Rows are points. Examples show where two turns around zero, p and q, send a point. Write where each new point lands after one turn and then the other. Backwards means that the second turn is done in reverse. Each puzzle has new turns, and all numbers are rounded.

Turn p:
-7	-28	29 => -5	-37	16
11	-3	-32 => 14	10	-29
6	-7	-36 => 10	8	-35
5	21	37 => -1	6	42
-32	27	-19 => -34	29	-12
17	-10	21 => 16	-16	18
Turn q:
3	10	28 => -17	10	22
-17	7	31 => -34	8	10
-8	-16	-16 => 5	-16	-17
-16	-27	-42 => 17	-27	-41
54	6	-7 => 43	4	33
-15	19	7 => -15	20	-5
Where do these land?
q, then p: -32	-28	-20 => -3	-12	-45
p, then q: 41	4	8 => 18	3	38
q, then p: -28	12	23 => -37	10	-3
q, then p: 19	12	-11 => 19	10	12

Turn p:
26	31	-47	6 => 35	32	-27	29
-16	12	-14	11 => -11	6	-21	11
-11	-3	56	-19 => -31	-2	45	-26
5	-16	28	-11 => -3	-13	27	-17
16	1	-9	28 => 11	-10	-3	30
8	-11	-34	13 => 23	-11	-27	12
-28	-13	22	-28 => -24	-3	7	-39
Turn q:
30	-49	-20	33 => 51	-37	-20	21
-11	9	22	-5 => -22	-3	14	-5
10	16	-4	51 => 7	2	7	54
-27	8	3	-22 => -27	9	-8	-20
11	5	6	-17 => 4	6	13	-15
-12	12	-8	-40 => -12	24	-6	-35
Where do these land?
p, then q: 29	-2	20	-32 => -2	0	43	-21
q, then p: -38	23	25	16 => -48	-13	-21	1
q, then p backwards: 9	12	-3	31 => 18	16	-1	25
q, then p: -13	-20	-29	-10 => 26	11	-26	-5
q, then p: 9	10	-32	-6 => 16	26	-3	17
p, then q backwards: -10	-14	41	35 => -15	-3	49	25
p, then q: 14	-9	-22	-34 => 26	23	16	-22

Turn p:
-5	-15	2	-33	-19	34 => -16	7	-5	-32	-8	39
39	34	30	14	20	11 => 54	31	-5	-3	-10	-17
-37	-32	-23	9	3	-19 => -37	-27	15	16	28	1
30	35	39	-8	44	-1 => 50	30	19	-24	-9	-35
-2	-21	-13	32	-4	7 => 1	-9	-12	24	27	14
-6	-33	-14	13	-25	-30 => -14	-46	0	25	2	11
3	32	-17	2	25	-21 => -2	8	-6	2	-1	-48
-21	3	11	13	-20	1 => -10	8	10	24	-8	15
-1	-3	-16	-41	-24	18 => -27	-2	-17	-32	-21	21
Turn q:
36	20	11	-5	-47	18 => 36	-10	38	-25	-30	5
21	-10	-9	-70	0	-29 => 16	-9	-11	-60	48	-6
-21	2	-31	38	4	13 => -5	13	-29	30	-33	-3
-26	31	14	16	12	3 => -18	36	13	18	-5	11
6	-37	28	22	-16	1 => -13	-39	22	17	-7	-20
24	-3	-15	-5	7	23 => 19	-16	-12	-3	-6	24
-24	7	-5	-3	9	9 => -19	15	-11	-1	-5	9
-15	-10	7	7	32	-38 => -16	11	-10	23	39	-19
Where do these land?
p, then q: -19	-12	-27	-1	15	20 => -22	20	-23	3	14	17
p, then q: 46	11	26	-28	-3	0 => 36	-22	12	-42	-1	-4
q, then p backwards: 3	11	-21	10	-40	16 => 24	26	20	-24	-14	-12
q, then p: -25	-27	16	41	26	26 => -20	7	6	50	32	26
q, then p: 28	-38	23	-27	-32	21 => 3	-37	28	-34	4	40
p, then q: -17	27	9	-24	12	-26 => -11	15	29	-15	11	-31
q, then p backwards: -20	15	-28	5	20	-34 => 3	33	-22	24	16	25
p, then q: 4	12	2	24	3	-22 => 14	-2	6	24	3	-21

Turn p:
47	-27	33	-25	23	2	17	3 => 47	-15	11	-18	-24	-19	38	15
1	7	16	34	1	-8	20	12 => -9	-1	16	5	33	-4	25	1
-9	-26	-13	8	-13	17	-19	0 => 3	-13	-11	19	-8	13	-9	-29
-6	8	9	20	-9	-16	11	12 => -14	9	16	6	20	-9	11	-4
0	-3	-4	-40	0	22	-3	1 => -1	-16	-11	-8	-38	-5	-11	10
-24	34	-20	4	26	12	-9	2 => -19	-9	-1	-2	16	23	-32	28
1	10	-10	-7	-13	-11	18	-35 => -6	22	-29	-23	6	-12	-1	-2
11	-19	-22	0	8	4	-12	25 => 20	-14	2	32	-5	-4	-12	2
9	14	-2	6	-23	-6	-9	-18 => -9	29	-15	2	-2	8	8	-5
-32	2	12	-1	0	-15	-13	-2 => -14	7	22	-13	2	8	-18	-16
Turn q:
10	3	13	-6	-6	-18	-27	-11 => 28	-3	10	-17	-4	3	-17	-7
-2	-1	23	9	4	-19	11	13 => 15	-13	7	9	-10	3	12	22
-41	-19	18	-11	12	-4	10	0 => -13	-46	11	9	8	7	10	1
16	-4	-8	2	17	0	7	-11 => 10	6	-20	1	8	0	12	-8
-4	15	-9	-10	8	25	12	-6 => -19	13	1	0	25	0	9	-4
-8	3	-3	9	10	-2	-14	2 => 1	-8	-5	-6	4	-15	-8	6
17	-3	-3	-12	5	-16	-1	23 => 6	4	-5	-21	-19	5	16	9
-31	10	9	3	2	-8	-10	-6 => 0	-22	20	2	10	-17	-9	3
10	3	-42	2	-1	-23	1	2 => 0	15	-11	-9	-23	-29	14	-20
14	-6	-12	9	14	76	-1	-8 => -37	27	-41	7	43	19	-22	2
18	-1	13	4	-66	-12	11	2 => 8	28	32	23	-43	24	-17	-5
Where do these land?
q, then p: -8	15	27	7	19	21	-20	11 => 18	-20	29	14	-11	4	-16	15
p, then q: 21	19	21	1	25	5	7	5 => -13	4	-1	-4	-8	23	22	27
p, then q: 12	-2	-18	-7	-9	-16	-13	-5 => 10	22	4	-5	-2	-18	-10	2
q, then p: 6	-18	-29	0	-3	-23	7	23 => -22	16	-19	5	-4	-29	-2	-18
p, then q backwards: -47	25	-12	8	-28	19	11	-30 => -9	-25	-34	-19	5	52	-13	8
p, then q: 21	-4	7	-1	6	22	1	6 => -11	9	-12	14	-17	13	8	3
q, then p: -2	-5	3	-5	-31	-16	11	-2 => -15	8	-4	-4	-3	9	27	-16
q, then p backwards: -7	-24	-22	-27	-10	-23	9	-2 => -9	-25	28	-9	-24	19	-4	-4
p, then q: 4	-5	22	24	30	10	-14	-6 => -8	7	-21	2	22	35	7	9
